Every row gives one point. Each copy is the shape, with its points in the same order, turned, moved and blurred by noise. Some copies are also mirrored. Which?

Shape, 6 rows:
[[-0.12 -0.99 -4.42]
 [ 1.19  1.18 -1.54]
 [ 3.02  0.50  2.64]
 [-0.66  1.36  1.27]
 [-0.33  1.30  1.70]
 [ 1.24  1.11 -2.58]]
Copy 1 (6 x 3):
[[-0.28 -0.89 -4.33]
 [-2.63 -1.58 -1.20]
 [-0.83 -3.21  2.71]
 [-1.66  0.62  1.34]
 [-1.70  0.50  1.42]
 [-2.68 -1.91 -2.73]]
Copy 1 is: mirrored
Copy 2, 6 rows:
[[ 3.24 -4.64  0.57]
 [ 2.06 -1.25 -0.81]
 [-1.60  0.66 -3.21]
 [-0.65  0.66  0.30]
 [-0.96  0.34 -0.06]
 [ 2.94 -1.56 -0.73]]
Copy 2 is: mirrored
Copy 3, 6 rows:
[[ 3.31  1.14  2.48]
 [ 1.69  1.34 -1.04]
 [ 0.93 -1.74 -4.20]
 [-1.46  0.17 -1.33]
 [-1.49 -0.31 -1.84]
 [ 2.54  1.67 -0.27]]
Copy 3 is: mirrored

Shape:
[[-0.93  0.36 -2.17]
 [ 1.28  1.12  1.09]
 [-0.84  2.84  0.75]
 [-0.98 -3.78 -2.60]
 [-2.89 -0.23  1.02]
 [-1.67 -3.27 -1.22]
 [-0.82 -2.63 -2.76]
 [-0.95  0.92  0.61]]
Copy 1:
[[ 1.07  3.24 -0.13]
 [-0.49 -0.62 -1.82]
 [-2.37  1.65 -1.53]
 [ 4.46  2.15  1.57]
 [-1.02  1.51  2.37]
 [ 2.55  1.28  2.69]
 [ 3.79  2.47  1.31]
 [-0.98  0.80 -0.47]]
Copy 1 is: mirrored
Copy 2, 8 rows:
[[-1.53  1.06 -0.42]
 [ 0.77  0.57  2.72]
 [ 2.10  1.70  0.67]
 [-4.01 -2.27 -0.67]
 [ 1.42 -1.44 -1.10]
 [-2.50 -2.79 -0.74]
 [-3.69 -1.09 -0.55]
 [ 1.04  0.09  0.51]]
Copy 2 is: mirrored
Copy 3 (8 x 3):
[[-1.42 -2.00  1.95]
 [ 0.72  1.41  0.42]
 [-1.48  1.66  2.31]
 [-1.28 -4.51 -1.57]
 [-3.16  0.12 -0.48]
 [-2.05 -3.13 -1.76]
 [-0.46 -4.13 -0.39]
 [-1.19  0.44  1.12]]
Copy 3 is: mirrored

Shape, 9 rows:
[[ 1.65 -0.09 -2.88  1.51]
 [ 1.81  1.83  1.61 -0.77]
 [-2.83  2.46 -0.92  0.60]
 [-2.13  2.20 -1.31 -0.08]
 [-0.29 -1.08 -0.11  2.23]
 [ 2.18 -0.25  0.94 -3.94]
 [ 0.96  1.45  0.76  1.32]
 [-2.54  0.86 -2.97 -3.78]
 [ 1.74 -2.17 -0.76  0.71]]
Copy 1, 9 rows:
[[ 0.82 -2.02 -2.83  2.93]
 [ 2.66  0.96 -0.80 -0.51]
 [-2.35  1.97 -1.31  0.99]
 [-2.03  1.52 -1.87  0.56]
 [-0.40 -1.64  0.51  1.87]
 [ 2.63 -1.04 -2.45 -3.21]
 [ 1.42  0.58 -0.35  1.52]
 [-3.10  0.15 -4.61 -2.20]
 [ 1.12 -3.39 -0.89  1.11]]
Copy 1 is: only turned
Copy 2 (9 x 4):
[[-0.47  1.41 -3.20  0.33]
 [ 0.31  1.67  1.36 -2.51]
 [-4.61  2.52  0.51 -0.28]
 [-3.76  2.44  0.43  0.23]
 [-2.40 -0.69 -1.82 -1.60]
 [ 2.16 -0.06  2.87  0.03]
 [-1.20  1.59 -0.57 -2.62]
 [-2.30  1.49  2.28  3.83]
 [ 0.20 -1.24 -2.00 -0.52]]
Copy 2 is: mirrored

Shape, 12 rows:
[[ 1.75 -0.51 -1.80 -2.15 -1.85 -0.28]
 [ 0.70  1.72  0.19  0.88  2.44 -1.22]
 [-3.73 -0.41  1.20 -2.04  2.37  1.05]
 [-3.63 -1.75  1.77 -1.51  0.29 -0.45]
 [ 1.50  2.41 -0.24 -0.56  1.22  2.93]
 [ 0.55  0.09  0.04 -0.49  1.34 -2.90]
 [-3.70 -0.76  0.07 -2.15 -1.84  1.76]
 [-0.55  3.91  2.78  1.22 -1.68  2.05]
 [-3.30 -1.35  2.71  0.20 -0.10  0.21]
 [-2.41  2.15 -1.87  2.47 -2.04 -2.83]
 [ 1.50 -1.09  2.42 -1.57  2.77 -0.84]
 [ 1.37 -0.97 -2.12  0.16  2.15  1.62]]
Copy 1, 12 rows:
[[ 1.62 -0.44 -0.45 -2.32 -2.42  0.18]
 [ 1.65  1.63 -1.74 -0.43  2.95  0.83]
 [-3.85  0.73 -1.46 -1.06  1.48  2.84]
 [-3.96 -0.18  0.30 -1.41  1.29  0.79]
 [ 1.76  2.22 -1.67  0.74 -0.57  3.52]
 [ 1.15  0.06 -0.91 -2.24  2.57 -0.40]
 [-3.98  1.03 -0.08 -0.66 -1.95  0.96]
 [ 0.18  5.18  1.40  1.71  0.05  1.47]
 [-3.68  0.71  1.49  0.33  1.63  0.83]
 [-0.19  3.01 -1.74  0.33  0.70 -4.42]
 [ 0.79 -0.92  0.53 -2.18  3.00  2.97]
 [ 1.48 -1.32 -2.76  0.85  0.07  2.13]]
Copy 1 is: only turned
Copy 2 (12 x 6):
[[ 3.35 -0.96 -1.24 -0.79 -1.40  0.92]
 [ 0.78  2.41 -0.50  1.08  2.21 -0.28]
 [-2.85  1.66 -2.05 -3.30  1.24  2.17]
 [-2.73 -0.83 -0.66 -2.74  0.61  1.66]
 [ 2.79  4.12 -0.90 -0.48  0.28  2.75]
 [ 0.73 -0.17 -0.75  0.08  2.14 -1.05]
 [-1.50  0.17 -1.44 -3.04 -2.91  2.44]
 [ 0.68  4.73  3.04 -1.45 -1.12  1.36]
 [-2.90 -0.07  1.04 -1.87  0.23  2.31]
 [-1.55  1.50  0.39  1.92 -2.57 -2.94]
 [ 1.28 -0.20 -0.38 -1.49  4.22  1.62]
 [ 1.84  1.33 -2.78  1.62  0.97  3.02]]
Copy 2 is: only turned
Copy 3:
[[ 2.00  1.01  0.24 -0.69 -1.84  1.06]
 [ 1.33  0.39  0.51 -0.87  2.21 -2.50]
 [-2.75 -0.64 -1.30 -2.37  2.87  0.66]
 [-3.08 -0.90  0.36 -2.97  0.87  0.99]
 [ 1.56  2.10  0.40  0.73  3.82  0.62]
 [ 1.40 -0.45  0.99 -2.44  0.27 -2.92]
 [-3.76  1.09 -0.38 -1.07  0.05  2.15]
 [-1.57  4.33  3.59  0.42  3.26 -0.38]
 [-4.07 -0.92  1.80 -1.90  1.67  0.88]
 [-2.26  2.18  0.81  0.50 -1.81 -4.20]
 [ 1.93 -1.85  1.90 -3.15  2.74 -0.26]
 [ 1.70 -1.84 -0.90  1.57  1.52  0.38]]
Copy 3 is: only turned

Shape:
[[ 0.91 -1.00 -1.78 -1.45 -0.89 -0.54]
 [-2.07  1.68 -1.21 -1.37  1.31  0.93]
 [ 1.16 -1.35 -0.17  1.22 -0.18 -0.51]
 [-0.65 -0.98 -1.48 -0.51 -1.18 -1.30]
 [ 1.29 -1.61  1.18  0.24  8.03 -0.31]
 [ 1.60  6.20  0.43  2.29  0.64 -1.84]
 [ 1.27 -1.49  0.44 -0.36 -0.81 -0.10]
 [ 0.66  0.16  0.80 -0.24  1.06  1.42]
 [ 1.70 -0.23 -0.12  0.20 -0.47 -0.37]
 [-5.05 -0.84 -2.72 -0.36 -1.59  1.32]
 [-1.10 -0.35  1.07 -0.96 -1.19 -2.74]
 [ 0.37 -1.12 -4.53 -1.34 -1.63  1.47]]
Copy 1, 12 rows:
[[ 0.80 -1.16 -0.91 -0.75 -1.93  0.31]
 [-2.28  0.31 -2.33 -2.24  2.07  0.64]
 [ 1.25  0.92 -0.30  0.96 -1.01 -0.70]
 [-0.65  0.32 -0.68 -1.01 -2.12 -0.21]
 [ 2.39  0.34 -2.24  1.59  4.76 -6.02]
 [ 3.55  4.83 -3.36 -1.06  2.33  3.50]
 [ 1.32 -0.63  0.57  0.22 -0.89  0.05]
 [ 0.85 -0.64  0.09  0.57  2.09  0.32]
 [ 1.64  0.30 -0.64  0.36 -0.46  0.69]
 [-5.33  0.46 -1.17 -1.38 -1.15  0.38]
 [ 0.61  2.13  1.21 -2.40 -1.18 -0.63]
 [-1.64 -2.50 -2.98 -0.38 -2.54  1.25]]
Copy 1 is: only turned
Copy 2:
[[-0.22  0.26 -0.31 -1.57  3.60  1.34]
 [-1.92  3.58  0.08 -0.34  0.78  0.70]
 [ 1.08 -0.65  0.31  0.82  2.65 -0.45]
 [-0.92 -0.36  1.37 -0.66  2.59  1.07]
 [-0.14  4.92 -1.22  3.83  5.57 -4.81]
 [ 3.61  3.35  2.37 -2.49 -1.60 -2.84]
 [ 0.21 -0.86 -1.14 -0.26  2.73 -0.48]
 [ 0.07  1.76 -1.77  0.55  1.13 -1.09]
 [ 1.08 -0.04 -0.39 -0.50  2.16 -0.60]
 [-3.77  0.69  1.72  1.29  0.39  4.05]
 [-1.80 -1.02  1.45 -1.65  1.76 -1.43]
 [-0.01  1.07 -0.34 -0.90  3.33  4.61]]
Copy 2 is: mirrored
Copy 3 (12 x 6):
[[ 1.16  0.24  0.61 -1.11  0.48 -2.61]
 [-1.95  1.99 -0.71 -2.18 -0.27  0.25]
 [ 1.15 -0.71 -0.49  1.47  0.55 -1.09]
 [ 0.69  0.50 -1.12 -0.35 -0.55 -3.05]
 [ 0.79  0.36 -3.06 -0.49  6.60  3.36]
 [ 2.58  3.86 -0.01  1.48 -3.09  3.79]
 [ 1.18 -1.76  0.12 -0.07  0.39 -1.29]
 [-0.40 -0.60  0.16 -0.32  0.58  1.01]
 [ 1.60 -0.37  0.64  0.57  0.01 -0.84]
 [-4.41  1.22 -1.95 -0.94 -1.51 -3.90]
 [ 1.97 -0.78 -2.66 -1.09 -1.88 -1.65]
 [-1.02  1.41  2.45 -0.57  0.63 -4.40]]
Copy 3 is: mirrored
Copy 4:
[[ 1.84  0.23 -0.55 -0.44  0.72 -1.67]
 [-2.27 -0.46 -1.32 -1.87  2.42 -0.51]
 [ 1.34 -0.39  0.71 -0.56 -0.21  0.76]
 [ 0.28 -0.33  0.56  0.15  0.56 -2.05]
 [ 2.46 -1.09  2.92 -5.95  4.64  3.66]
 [-1.52  2.88 -1.24  2.61  2.63  4.88]
 [ 1.37  0.43  0.64 -1.58 -0.89 -0.59]
 [ 0.39  0.42 -0.86 -2.87  0.28  1.27]
 [ 1.56  0.53 -0.08 -0.53  0.20  0.36]
 [-3.43 -3.55 -1.02 -0.81 -0.04 -3.46]
 [-1.17  1.97  2.18 -0.57 -0.17 -1.30]
 [ 1.72 -1.97 -2.84 -0.13  1.04 -3.30]]
Copy 4 is: only turned

Shape, 14 rows:
[[ 2.15 -0.43 -1.45  0.06  2.00 -0.59 -0.34 -0.42]
 [-0.97  2.25  5.86  0.64 -0.45  1.03  0.73 -0.75]
 [ 1.24 -0.37 -1.48 -0.02 -1.26  1.44  5.92 -0.03]
 [ 1.28  1.82 -0.26 -0.84  0.05  2.10 -0.10  0.02]
 [ 2.04 -0.79 -1.58 -0.60  2.14  0.78 -0.19 -2.59]
 [-2.24 -1.15 -0.98 -0.05 -0.93  1.17 -0.35  1.07]
 [ 1.41  0.39  1.98 -0.66  0.06  1.46  1.23  1.58]
 [ 2.30  2.25 -1.73 -0.26 -0.62  1.23  0.33  0.88]
 [ 1.70  0.39 -1.67  0.04  9.49 -0.88 -0.14  1.61]
 [-0.46 -2.25 -1.33  0.18 -1.25 -1.22  0.20 -0.36]
 [ 1.78  1.36 -0.89 -0.94  3.14 -0.36  2.26 -0.18]
 [-2.42  2.09 -1.16  0.29  1.04 -0.29 -0.40  1.57]
 [ 0.78  1.03 -1.26  1.13 -0.58 -0.12 -0.08  1.69]
 [-0.67  0.69 -0.06  2.56 -0.20  1.64 -0.43  0.56]]
Copy 1, 14 rows:
[[ 1.54  2.53 -2.33  0.47  0.32 -0.25  1.27  0.18]
 [ 0.28  0.03  5.12  0.08 -2.29  1.63 -1.47  0.98]
 [-2.11 -0.25 -1.32  2.29 -1.99  3.35  5.03  0.82]
 [-1.26  2.60 -0.69  0.04 -0.58  1.83 -0.21  1.67]
 [ 1.09  3.36 -1.87 -0.48  1.09  1.41  1.89 -1.32]
 [-2.53 -1.15 -1.48  0.47  0.00 -0.08 -0.57 -0.79]
 [ 0.13 -0.25 -0.09 -0.43 -1.27  1.58  0.50  2.53]
 [-1.25  3.12 -2.13  1.21 -1.56  1.31  0.59  2.20]
 [ 4.35  2.71 -1.15  1.92  6.13 -2.04  2.49  3.34]
 [-0.72 -0.26 -2.33  0.08 -1.45 -0.99  1.06 -2.27]
 [ 0.64  2.62 -0.27  1.22  0.81  0.20  3.25  2.01]
 [-2.27  1.13 -0.07  2.18  0.90 -1.88 -0.60  0.87]
 [-0.77  1.06 -2.18  2.01 -1.48 -0.26 -0.26  1.39]
 [-0.81  0.50 -0.72  2.48 -0.32  1.06 -1.77 -0.17]]
Copy 1 is: only turned
Copy 2 (14 x 8):
[[ 2.04 -1.35  1.00 -0.97  1.42 -0.35 -0.59  0.44]
 [-3.11  2.41  1.73  2.96 -1.88 -0.85 -1.03 -2.85]
 [ 2.21 -0.48 -0.15  1.10 -0.41 -1.07  5.73 -1.74]
 [ 1.65  1.74  0.68  1.14  0.64  1.37  0.44 -0.50]
 [ 2.09 -1.65  1.37 -1.85  1.26  1.53 -0.11 -1.25]
 [-0.43  0.41 -1.89  0.02 -0.84  1.26  0.99  2.24]
 [ 0.29  1.01  2.18  2.42 -0.60 -0.25  1.11  0.16]
 [ 3.53  1.71 -0.05  1.40  0.91  0.30  0.44 -0.21]
 [ 0.03 -4.09  2.62  0.25  7.89 -0.89 -1.43  1.83]
 [ 0.73 -0.66 -1.21 -1.96 -1.76 -0.78  0.89  1.06]
 [ 1.38 -0.37  1.64  0.08  3.24 -0.94  1.33 -1.04]
 [-0.79  1.61 -2.32  0.46  2.10 -0.10 -0.14  1.07]
 [ 2.33  0.64 -1.12  1.23  0.29 -0.70 -0.15  0.95]
 [ 0.10 -0.20 -1.75  2.16 -0.73  0.75 -0.85 -0.02]]
Copy 2 is: only turned
Copy 3 (14 x 8):
[[ 2.51 -0.91 -1.54 -0.52  1.79 -1.21  0.26  1.45]
 [-2.20 -0.47  1.86  2.59  0.63  1.78 -3.78 -1.45]
 [ 1.13 -2.49 -2.96  3.44 -1.90  2.52  2.71  0.94]
 [ 2.54  0.52  0.04  0.72  0.30  2.00 -0.73  0.91]
 [ 2.75 -1.77 -2.02 -1.57  2.38  0.60  0.56  0.08]
 [-0.06  1.43  1.17  0.02 -0.12  0.26  2.68  0.30]
 [ 0.44 -1.02  0.90  1.92  0.08  1.20 -0.99  2.01]
 [ 3.87  1.23 -0.74  1.61 -0.38  0.93 -0.06  1.18]
 [ 1.01  0.37 -4.06 -0.32  7.63 -1.91 -0.30  5.21]
 [ 0.42 -0.68 -0.33 -0.58 -1.04 -1.54  2.38 -0.51]
 [ 1.28 -0.62 -3.65  0.87  1.72  0.47 -0.63  2.20]
 [-0.28  3.51 -0.78  0.79  1.10 -0.33  0.69  0.79]
 [ 2.17  1.12  0.10  1.93 -0.09 -1.11  0.82  0.91]
 [ 1.26  0.86  1.15  2.16  1.53 -0.18  1.26 -0.94]]
Copy 3 is: mirrored

Shape, 11 rows:
[[-0.12 -0.32 -1.99 -0.72  2.33  1.19 -1.04  2.22]
 [ 0.02 -1.55 -1.28 -3.02  0.42  1.35 -0.43  0.42]
 [ 1.18  1.31  1.96  2.01 -1.09 -3.44  4.88 -1.89]
 [-1.83  2.13 -1.81 -1.07  1.25  2.10 -0.75 -0.17]
 [-1.05 -0.45  0.71  3.33 -3.10 -1.11  1.61 -2.05]
 [ 0.48 -0.78 -3.10 -2.12  1.48  0.44  0.25 -1.28]
 [-1.03 -0.76  0.54 -2.58  2.52  2.37  0.27 -0.09]
 [-1.12 -0.30  0.98  2.76  0.61 -2.49  0.34 -3.02]
 [-0.55 -0.90  0.26  4.74 -0.09 -0.25  2.72 -1.76]
 [ 1.74  0.41 -0.90 -1.37  1.60  2.61  0.30 -1.53]
 [ 4.99  1.47  3.39  0.36 -0.95 -2.34  1.59 -1.78]]
Copy 1, 11 rows:
[[-2.79 -0.95 -0.23 -1.96  1.26  0.97  0.37  0.06]
 [-2.48  0.73  0.61 -2.71 -1.49  0.25  1.74 -0.71]
 [ 1.40  2.60  2.43  5.32  1.20 -1.44  3.40 -2.67]
 [-3.99  0.45  0.36  0.33 -0.75  1.00 -0.81  1.10]
 [ 2.44  1.13 -0.65  4.12 -1.76 -0.17  0.77 -2.43]
 [-3.42  2.10 -0.68 -1.65 -0.16 -1.29  0.89 -1.27]
 [-3.68  1.34  1.85 -1.57 -0.90  2.55  1.19 -1.36]
 [ 0.82  2.15  0.97  2.95  0.57  0.23 -1.39 -3.70]
 [ 0.81  1.15 -1.48  4.06  0.97  1.44  0.98 -3.94]
 [-2.74  3.57 -0.25 -0.88  0.01  1.41  1.58  0.08]
 [ 3.02  4.94  3.05  1.52  2.20 -0.49  3.35 -0.32]]
Copy 1 is: only turned
Copy 2:
[[ 1.46 -0.24 -1.87  2.58  1.71 -0.24 -1.49  2.14]
 [ 1.42 -1.31 -2.28  0.27  0.01  0.75  0.31  1.47]
 [-2.76  4.03  1.61 -0.52 -3.31 -1.84  2.07 -2.26]
 [-1.22 -0.23 -3.14  0.05  1.34 -0.11 -2.57  1.48]
 [ 0.25  4.80 -0.21 -2.27 -0.09 -0.53  0.61 -3.08]
 [ 0.81 -2.07 -3.19  0.84 -0.22 -2.28 -0.44 -0.10]
 [-0.84 -2.69 -0.82  0.54  1.22  1.13 -0.64  0.85]
 [-0.35  2.49  2.02 -1.90  0.15 -2.98 -0.77 -2.25]
 [-1.05  4.08  0.41  0.27  1.25 -1.48  1.02 -3.67]
 [-1.24 -1.67 -2.67  1.05 -0.91  0.28 -1.79 -1.23]
 [-0.77  1.87  1.82  0.93 -5.97  0.56 -1.18 -2.60]]
Copy 2 is: mirrored
Copy 3 (11 x 8):
[[-0.55 -1.11 -1.80 -0.43  2.91  1.45  0.27  0.51]
 [-1.11 -1.69 -0.44 -2.15  2.78  2.04 -2.62 -0.49]
 [-2.20  0.15  4.70 -2.02 -1.18 -3.77  2.47 -2.31]
 [-1.46  0.90 -0.14  1.32  1.50  2.81 -0.53 -1.08]
 [-2.37 -0.08  3.00  0.11 -1.96 -3.77 -1.81 -0.78]
 [-0.62 -2.19 -0.14 -1.30  2.86  1.84 -1.23 -3.16]
 [-0.67 -1.43  1.74 -0.76  3.40  3.28 -1.11  0.05]
 [ 0.04  1.45  2.55  0.16  2.04 -3.56 -0.42 -2.09]
 [-0.33 -1.49  3.09  1.78 -0.55 -3.73  0.18 -0.51]
 [ 1.30 -0.82  0.90 -0.29  1.12  3.18 -0.47 -1.68]
 [ 1.93  1.11  2.81 -4.80 -1.66 -1.91  2.25 -1.96]]
Copy 3 is: only turned
Copy 4:
[[ 1.40 -2.71  2.99 -1.34  1.67 -0.70 -0.26  1.54]
 [-0.13 -2.24  0.96 -2.22 -0.45 -0.25  1.38  2.66]
 [-0.01  5.30 -0.44  3.71  0.59  0.47  1.55  0.15]
 [-0.11 -0.77  1.90 -2.72  1.52  1.05 -2.37  2.08]
 [-0.85  1.13 -1.34  3.89 -0.65  2.65 -0.78  0.09]
 [ 1.86 -1.27  0.02 -2.23  1.33  0.85  1.20  3.02]
 [-1.94 -1.32  2.30 -3.23  1.22  0.40  1.63  1.11]
 [-0.40  0.70 -2.12  2.02  2.16  1.25 -0.02 -1.69]
 [-0.15  0.78  0.52  3.89  1.83  3.60  0.44 -0.63]
 [ 1.30 -0.02  1.75 -3.10  0.08  2.13  1.33  1.03]
 [ 1.84  4.48  0.22  0.86 -2.68 -0.76  2.41 -2.34]]
Copy 4 is: only turned

Shape:
[[-0.23 -1.37 -1.02  1.90 -1.67  1.62 -0.92 -1.79 -1.32]
 [ 1.65 -2.01  0.25 -0.89 -0.99  0.82 -0.48 -0.30 -2.90]
 [ 2.14 -1.75 -0.42 -1.48  5.39  2.30 -1.66  2.20  0.50]
 [-0.81 -3.56 -3.40  0.94 -0.99 -1.78 -2.90  3.38 -3.40]
 [-0.11  0.76  0.50 -1.28 -0.33  0.37 -0.12 -0.76  1.29]
 [-0.08 -2.05 -2.38 -1.67 -0.85 -0.04 -2.32  0.43 -1.66]
 [ 1.61 -0.61 -2.11  1.00 -3.11  0.22  1.29 -4.45 -0.39]
 [ 3.38  3.44  0.67 -0.37  1.09  0.66  1.08  0.23  0.76]
 [ 1.74  0.88  1.83 -0.19  0.31 -2.01  2.62 -2.97  1.56]
 [-1.84 -2.25 -1.08  1.52 -1.24  0.56  1.04 -0.80 -1.37]
 [ 0.08 -2.08 -0.10  1.63 -1.25 -2.43 -4.27 -2.22 -2.13]
 [ 0.36 -2.20 -1.42  0.79 -0.15 -1.42 -0.16  0.30  0.90]
 [ 3.80 -1.12  1.80 -1.67  2.86  2.54 -1.10  3.92  2.81]]
Copy 1:
[[-1.83  0.21  0.96  1.55  0.66  3.25 -0.76  0.19  0.89]
 [ 0.60  2.57  0.29  0.16  0.66  2.67 -2.25 -1.29 -0.80]
 [ 2.52  1.64  3.14 -5.24  2.71  0.05 -0.18 -1.60  0.92]
 [ 1.74  0.12  3.10  3.24  4.66  1.00 -4.95 -0.54 -0.82]
 [-2.16  1.23  1.25 -1.20 -1.33 -0.48 -1.39 -0.79  1.02]
 [-0.78  1.50  1.96  0.21  2.34  1.58 -4.01 -1.99  0.57]
 [-3.72 -0.32 -2.86  1.44  0.12  2.76 -0.79 -1.38  0.94]
 [ 0.55  1.49 -1.51 -2.81 -1.97 -1.54 -0.75  0.17  2.47]
 [-2.02  0.50 -1.79 -0.90 -2.83 -1.72  1.10 -2.27 -0.62]
 [-2.44  1.29  1.41  2.27  1.86  1.26 -0.38  0.57 -0.75]
 [ 0.43 -1.81  2.29  3.12 -0.50  2.70 -2.26 -3.00  0.25]
 [-1.21 -0.96  1.22 -0.01  1.66 -0.58 -1.85 -0.92 -0.72]
 [ 2.12  1.01  2.39 -7.12  0.10 -0.87 -2.08  1.07 -0.29]]
Copy 1 is: only turned
Copy 2:
[[ 0.32 -1.75  0.33  1.03 -0.89  3.57  2.78 -0.47  0.62]
 [ 0.78 -2.96 -0.26 -2.02 -1.25  1.08  2.80 -0.76 -1.10]
 [-1.68 -2.41  3.49 -1.11  2.22 -2.77  0.38 -3.06 -3.11]
 [-3.16 -3.24  0.76  1.00 -1.98 -0.92  6.11  2.58 -0.81]
 [ 0.70  0.59  0.73 -1.68 -0.82  0.30 -0.35  0.22  0.37]
 [-1.60 -1.08  1.54 -1.41 -1.57  0.54  4.37  0.42 -1.21]
 [ 3.52  0.34 -1.63 -0.07 -0.31  3.34  3.64 -0.81  1.84]
 [ 2.99  0.20 -0.42 -1.79  1.99 -0.52 -1.52  0.60 -2.01]
 [ 3.57  0.65 -1.81 -1.03 -1.11 -0.90 -1.15 -1.29  1.68]
 [-1.40 -1.71 -0.88  0.81 -1.34  2.33  2.19 -0.04  2.08]
 [ 1.79 -1.06  1.60  1.71 -4.95  0.65  4.04  0.40 -0.64]
 [-0.18 -1.18  1.00  0.11 -0.35 -0.92  2.37  0.19  1.77]
 [ 0.02 -3.27  4.39 -3.46  2.81 -2.61 -1.72 -0.48 -1.29]]
Copy 2 is: mirrored
